Each wall is flat, endless, passes through zero and stands at right angles to its row. A trip goes straight from one point to another. Which walls does it cross, in order?

Walls:
(1): [15  9 18]
(2): [ 35  57 -23]
(3): [-18  57  -5]
Trips:
[-8 41 -3] to [20 14 27] -> none
[-12   2  13] to [ 26 -13 -41] -> 1, 3, 2
[-42 -11  -2] to [ 26  -8 -46] -> 3, 2
[-24  55 -48] to [14  1 19] -> 1, 3

Walls:
(1): [ 28  22 -15  35  16 -19]
(2): [ 18  23 -12   2  29  11]
(3): [  8  19 -10  14 -48 -25]
(4): [ 35  -1 -64 -20 -37 -22]
Trips:
[ -4  22 -50  13  32  16] to [  6  -6 -12 -24 -38 -20] -> 3, 2, 1
[-2 -5 21 -5 45 38] to [-48 -16   5  -1  18  -3] -> 2
[  8  42  16  45 -12  -3] to [  9 -21  14  23  17  21] -> 3
[ 41  23 -14  13 -31  38] to [-27  48   8  22 -51  24] -> 2, 1, 4
[  8  36  41  19  49 -40] to [ 40  34   7  15   4 -12] -> 3, 4
[ -6   5   5 -28  40 -18] to [ 35 -12  -4 -27 -43  16] -> 4, 2, 3
[ 10  -4  34 -30  12  -2] to [ -5  17 -25 -11  -4 -49] -> 4, 3, 1

Walls:
(1): [ 36  10  14 -40  40 -18  -7 -21 -25]
(2): [-12 -11 -19  -7 -11  15  41  34  39]
(3): [  0 -24  13  20 -27  16  10  20  -3]
(4): [  0 -29 -24  42  20 -30 -21 -10  44]
Trips:
[ 16 -23 -22  17  -1  27  23  -7   1] to [-24  -8 -68 -56 -42  25  52  -8 -18] -> 4
[-13   3  14  52  32 -14  11 -25  -3] to [ 74  19  40 -37 -30   2  -6 -26  -7] -> 1, 4
[  8 -29   2  12  -9 -39 -20 -12 -38] to [ 21   9  -9   0 -43  -4   3  23 -24] -> 4, 1, 2
[-36  36  21  54  40  14   3 -46   2] to [-12   6   4  11  20  45  37  30 -26] -> 4, 3, 2
[ 24 -16 -14  -7 -21  36 -11 -12   8] to [-24 -27  -3  42 -39  18  30  29   2] -> 4
[  2  50 -13  -5  14 -12  14 -21  37] to [ 30   9  46   3 -55 -20 -12  -2  -6] -> 2, 4, 3

Walls:
(1): [ 35 -10  28  34 -19   3  30 -22 -47 -31 -13  40]
(2): [  6 -13  -7  -7   0   7 -40 -11  -4 -10  -2 -10]
(3): [-54  37 -32   4 -40 -59  29   9 -46  -7 -43 -34]
(4): [ 18  26 -26  21  56 -13  -2  -1  23  11  18   0]
(5): [ 45  11  52  -5  26  13 -24 -35   0 -11   7  19]
Trips:
[-35 -19  23 -12  19 -60 -65 -49 -69 -23  32  -3] to [  6  -6  21 -16   5  21   3  31  -6 -42 -18  34] -> 3, 2
[ -7  27  17   5  -8   9  -1  -9   1 -34 -15  -8] to [-34   5  12  67 -12  -6  -7  31  12  16  18 -30] -> 2, 5, 1, 4
[  9 -34 -13 -18 -14  37 -20   7 -23   4   2  45] to [-34  14  18  17  -6   0  28 -15 -42 -15  -6  44] -> 2, 3
[ 37  14  21 -10 -21  44   8  -7 -24 -21   3 -33] to [ 34  18  17 -26  25   5  14  28 -21 -11   9 -10] -> 2, 4
[  9  27 -47  38  16  42  32 -30  29 -41  12  17] to [ 18   1 -19  21 -19 -36 -51  10  13  37 -17  15] -> 5, 2, 1, 3
[ -1  -3   4  15 -16 -60   6  12  -9  12  -1   3] to [ 27  13  21  -6 -10   9   3  13 -26   1 -13 -25] -> 5, 2

Walls:
(1): [ -7 -28  -7 -15  31 -20   5 -16  -7 -12   0  -6  -1 -14   6  25  28   9]
(2): [  7 -13 -13 -35  61   3  -8 -17 -10 -23  -3 -15   7  -2  51  14  51 -17]
(3): [ 27  40   4  -5  -8  -1  -3  10 -37  36   6  13 -19 -27  10  -8 -33  29]
Trips:
[ -4  -8 -15 -21 -31  47   7  33 -59   0 -22   2  25  15 -30 -44 -13   0] to [-64  12   1 -46 -14  34  38  34  10  -1  11  43 -42   7  15  -2  27 -38] -> 3, 2
[-30  16  -7 -18 -52   0 -50   0  -6 -18  43 -18  16 -48  10 -25  22  11] to [ 27  -2 -25  29  51  -5 -12  17  27  -1 -32  50  -9  -6  36  10   8  -7] -> 2, 1, 3
[ 23  24  12   4  39 -16  18   5  -2  24 -38  -5 -36   9 -11   9 -39 -34] to [-41   6   5 -46   2   2 -35  60 -11  -3   2 -22  22  -8   4  48  30  22] -> 2, 1, 3
[  1   4 -25  31  21  32   4 -14 -12 -26 -21  28 -24  21  41 -12  21  23] to [ 10  23 -28  24  -2  26  15  -6  31  24 -24 -26 -15  20 -43  -3 -49  40] -> 3, 1, 2
[-38 -50 -16  -2  -4  13 -13 -19  28 -38 -13 -12  50 -44  10  11   1   0] to [ 10   1  -4  -4  80  43 -15   4  20 -14   9  22  43  14 -14  34  25  39] -> none
[  7  -7  11 -63  -6   7 -30  10  37 -26 -48  39 -19 -18   5  73  19   1] to [ -6 -19 -29 -59  12  21  18  48 -10 -23  58 -19  -2  10  10   8  13   5] -> none
[ 14   0 -26   1  17 -10  28   6  26   5  43  10 -14 -22 -51  16  42 -32] to [  3   5 -27   0  -3 -18   6  16  -6  12  -1  -4  33  28 -12  17 -36  14] -> 2, 1, 3
[-17  15  -3 -11  23  35   4  66  65  11 -19 -10  42  25  -6  10 -15   0] to [-55  -9  16 -16   2 -33  16   5  47  26  13 -47  -8 -34  11  25 -57  46] -> 1, 3
[-17  41   3  -1  21   7 -22  -2 -15  -7  26  -8  -1  -5   8  34  32  36] to [-20  18 -17 -30  53 -12 -47  48  -9 -25 -33  34   9 -45  17  47  -2 -15] -> none

Walls:
(1): [-18 -50 -43 -22   5  31 -25   7   6  -2  71 -37 -23 -25  16  25  47 -31
   4   8  34 -45  -6  -5]
(2): [  8  13  -2  -5  10  12   7   5   3   4 -40  -6 -34  18  -4 -71  32   5
 -21 -48   0   8  -3  25]
(3): [ 19 -46 -15  47  19  43   5 -22 -17   3  30  -4  46 -22  26 -50 -14 -14
  21   7   9  21  29  -5]
(4): [-26  10 -16  24  -3  21 -14  12  -9  -5 -10 -30   0   2 -67 -32 -20   3
  24   8  10 -10  -5 -14]
(5): [-21 -11 -42 -35  -8 -31 -68 -38  11  37 -20 -18  15  20   1   7   5  27
 -42 -49   4 -16  28 -16]
(6): [-23 -15  -2  -6  30  26  29 -31 -22  24   3  29 -32   7  51  59  19   5
  -4 -41  22   3 -12  -4]
Trips:
[-36   7   8  15 -26 -13  16   5  20 -23 -16 -24 -13   8 -24 -31   6  22
  39   6 -23  -2  -3  14] to [  5  -8  20  13  -7  20 -15   3  36 -18 -16  -4  33 -17 -18 -29  20  -2
  29 -13 -31 -11   1  19] -> 3
[ -4 -47  19   7   7  42   9  -2  46 -12  -5 -14 -72 -22  26  28  48 -25
 -23   4   3 -50 -12 -18] to [-11  14  12  30  57 -31  20  29 -27 -28 -40 -50   6 -40  -4   6  18  27
   3  45   9  -4 -10 -46] -> 2, 4, 6, 1
[-28   2   3 -12 -21   2  31  -1  18  -8  38 -11 -63   8  53   1  41  25
 -43  21  32  12   5 -15] to [ 18  20 -35 -45  47 -43 -38   7  10 -27  54  29  -5  14 -48  -6  -4   3
  -6 -12  16 -20  -1  62] -> 5, 6, 4
[ 32  -6 -28  -3 -73  48  33  -6  28   2  38   8 -41  12  24  30   1 -48
  -3 -20  28  29  -3 -16] to [-10  13  -2  24 -15  -8  55  17   0 -26   2  38 -45  12  15  -4 -36 -30
 -25  12  12 -28   2  36] -> 3, 2, 1

Walls:
(1): [ 48 -20  19  -7   0   4  44 -12  22  18  -6  28 -26  -7 -20 -14   1 -19
 -11 -33 -11 -34  25  11 -35 -24  28  42  -3  26  30 -10 -42  42  -2  23
  38 -12   9 -36  34  33  10  31  10  24  -1 -21]
(2): [ 16 -32  -1  34  19  31  19  62 -32  -2  -3  44  14 -13 -50  33  25 -23
   8  27  53  -8   2  45  -3   2   5  -1 -15 -70 -35  -8  -2  21  19  22
 -21  -3 -38 -12  22 -24   2   4  -6   6 -28 -12]
(3): [ 14  11   9 -25 -18  -7 -34   8 -15  12   6  -7   8 -33  17  11  -2  -6
 -10  -5 -15 -44  24  11  53  41  13 -11 -49  -9  16 -19   9 -19  12 -44
 -36 -57 -31 -15 -22  72   7 -17  13  28   7  30]
(4): [-40   1  74 -28  25  14 -38  32 -37  24   3  14 -46 -12 -18   2  -3  11
  18  76 -24 -27 -10   7  69  43 -12 -34 -18 -22   6   3  10  -2  19 -13
 -16 -48 -38 -58  43  25 -13  26   3 -71 -54 -27]
(5): [ 19 -15  22 -18  33  41  22  38  -1  17  21 -47  18   6  -4 -18   6 -14
  22 -24  -4   5 -28  78 -31  36   5   5  27  -2 -34 -48  -3 -39  20  14
  27   6 -33 -12 -25  32  16  16 -40   4  -8   7]
(6): [-23  -8 -15  18  10  -9 -37   5  -2  -1  15  36  -2   6  12 -61  -9   8
  10  -6   4 -43  65  -6  11  24   6  14 -46  18  11 -24  25  53  -9  21
  51 -32  -6   1 -14  33  12 -24  21  19 -18  18]
Trips:
[ 32  39  14  -2  18  21   1   7  -7 -26 -62 -34 -10  29  10 -16  42  58
  -5   6 -24 -28   4   0 -18  38  -9 -25  27   3   7 -33 -42  -5 -21  -8
  -4 -42 -38 -13 -14  -6  14 -33  12  50 -11   0] to [ 23 -13 -18  -7 -22   2 -28  -5 -15  18 -13  22  24   9  36 -11  34 -16
  43   9 -36  53 -19 -14   3 -14  27 -45  29  12 -22 -18 -42  20 -30 -44
  38  -2 -46  39  -8 -16  28 -38  -1 -34  80  29] -> 1, 4, 6, 3
[ 15  -2  31 -44  14 -18 -42  -2  -1  -5  23 -24  -1   8  10  40  24  30
 -41  -1  26   3  13  -9 -12 -14 -24 -44 -17 -35 -46 -32 -19   3 -12  -3
  16   2  -4 -46  34  -1  -6   2  -4   4   8 -17] to [-37  76  34   0   3   0   3 -22 -22  27  -2 -23  -7   0  -2  19  15 -19
  -6 -43 -25  14 -54  27 -29  12   5 -37 -25  42  27  -4  12  -2  -1  38
   9  22   2 -30 -31 -31  -3  -2   0 -18  -2  -6] -> 2, 3
[-27 -37  60  16  12  11 -58 -45   1   4  30  12  -3   4  14 -10  -6 -32
  28  -1 -25 -66 -11  -7  12  -3 -33 -29  54  17  17  -1 -33  31  12  -1
 -11  -8 -27  18 -30 -18   5   0 -17 -41  10 -60] to [ 13   0 -17  61 -29  15 -19 -56  35 -16 -10 -52  -6  14   8   8  33   6
  -7 -33  -3 -29  12 -21  20  -5 -13  -8 -21 -31 -42 -22   8 -66  33 -29
  39  35  34  -7  17 -12 -13  22  23  56  -6   7] -> 6, 4, 3
